Each row is a point. Each copy is the shape, with its points in the same order, stretched, turned, moved and blurred by noise. Some copies are also mirrored. Which?

Shape (9 x 3):
[[ 23   6  25]
 [ 53 -37 -21]
 [  7  41  40]
 [ 54 -56 -53]
 [ 22  -9 -20]
 [-11 -68  16]
 [ 37  38 -51]
 [  5  51  50]
 [ 20 -28  15]]
Copy 1 (9 x 3):
[[ 61 -18  -1]
 [ 85  47  -8]
 [ 45 -58 -11]
 [ 83  81 -18]
 [ 52  20 -19]
 [ 28  37  51]
 [ 58   7 -76]
 [ 43 -73  -8]
 [ 59  13  19]]
Copy 1 is: mirrored
Copy 2 (9 x 3):
[[ 20 -35 -10]
 [ 66  19  16]
 [ -4 -54 -35]
 [ 69  59  17]
 [ 21  15 -15]
 [-11  16  63]
 [ 39  19 -70]
 [-16 -68 -39]
 [ 20  -9  24]]
Copy 2 is: mirrored

Shape (8 x 4):
[[  18   48   43   20]
 [  24    8  -61  -15]
 [  43  -14    4   37]
 [ -23   55   10    3]
 [  19   53  -55    2]
 [ -10  -50 -121  -30]
 [  24  -20  -45    8]
 [  28   71   11  -45]]
Copy 1 (8 x 4):
[[  -8   49   -8   44]
 [   2   -5  -50  -58]
 [  -2   25   31  -24]
 [ -31   18  -55   35]
 [ -19   20  -83  -37]
 [ -22  -71  -43 -117]
 [  -9   -9   -3  -50]
 [  28   21  -82   22]]
Copy 1 is: mirrored
Copy 2 (8 x 4):
[[-37  -3  10  63]
 [  1 -46 -30 -20]
 [ 10 -39  48  29]
 [-31  24 -39  33]
 [ -5 -38 -56  18]
 [ 37 -37 -36 -89]
 [ 21 -35   7  -9]
 [-79 -30 -39  28]]
Copy 2 is: mirrored
Copy 3 (8 x 4):
[[ 14  22  -9 -65]
 [-28   5 -37  22]
 [  8 -38  -7 -28]
 [-15  51  -3 -50]
 [-43  36 -58 -20]
 [-76 -21  -4  72]
 [-22 -28 -15   2]
 [ 36  63 -50 -21]]
Copy 3 is: mirrored

Shape (12 x 6):
[[ 45  13 -13   3 -10   3]
 [  8  86 -30 -23 -12 -23]
 [ 39 -25 -14 -64 -53 -28]
 [-48 -43  -2  56   9  16]
 [-43 -76 -12  20  -8 -27]
 [ -6  37  41 -55  -3  10]
 [  0 -44  14 -55  32   1]
 [-38 -25 -10   9  -8  20]
 [-19 -68 -19  29  10  -8]
 [ 15   8  20  -4 -23 -26]
 [ 15 -41  -8   3  10  63]
 [ 16  43  18  38  -1  -3]]
Copy 1 (12 x 6):
[[  45    7  -20   10   -4  -11]
 [  16   74  -24    3   53  -17]
 [   3  -42  -45   46  -21 -121]
 [ -19  -10   29   34  -68   76]
 [ -31  -19    7   57  -92  -10]
 [ -51  -34   -9  -51   49  -31]
 [ -45  -44  -44  -44  -23  -47]
 [ -34  -17    1   36  -36   33]
 [   0  -12   -6   38  -81   12]
 [   7  -11   10    4   -8  -38]
 [  -1  -53  -19    7  -36   42]
 [  30   28   26  -20   10   34]]
Copy 1 is: mirrored
Copy 2 (12 x 6):
[[ -19   -8  -26  -11   10   17]
 [-102   28  -30   13  -48   55]
 [ -56  -47   35  -43   10  -24]
 [  51   65   24   46   38  -20]
 [  25   36   54   27   67  -69]
 [ -10    3    2  -15  -98    2]
 [  41  -41    3    7  -28  -69]
 [  19   22   29   36    7   -5]
 [  42   20   19   35   68  -55]
 [ -26   30    3  -24   -4  -15]
 [  67  -34   -1   22    0    5]
 [ -12   58  -36   -7  -20   30]]
Copy 2 is: mirrored
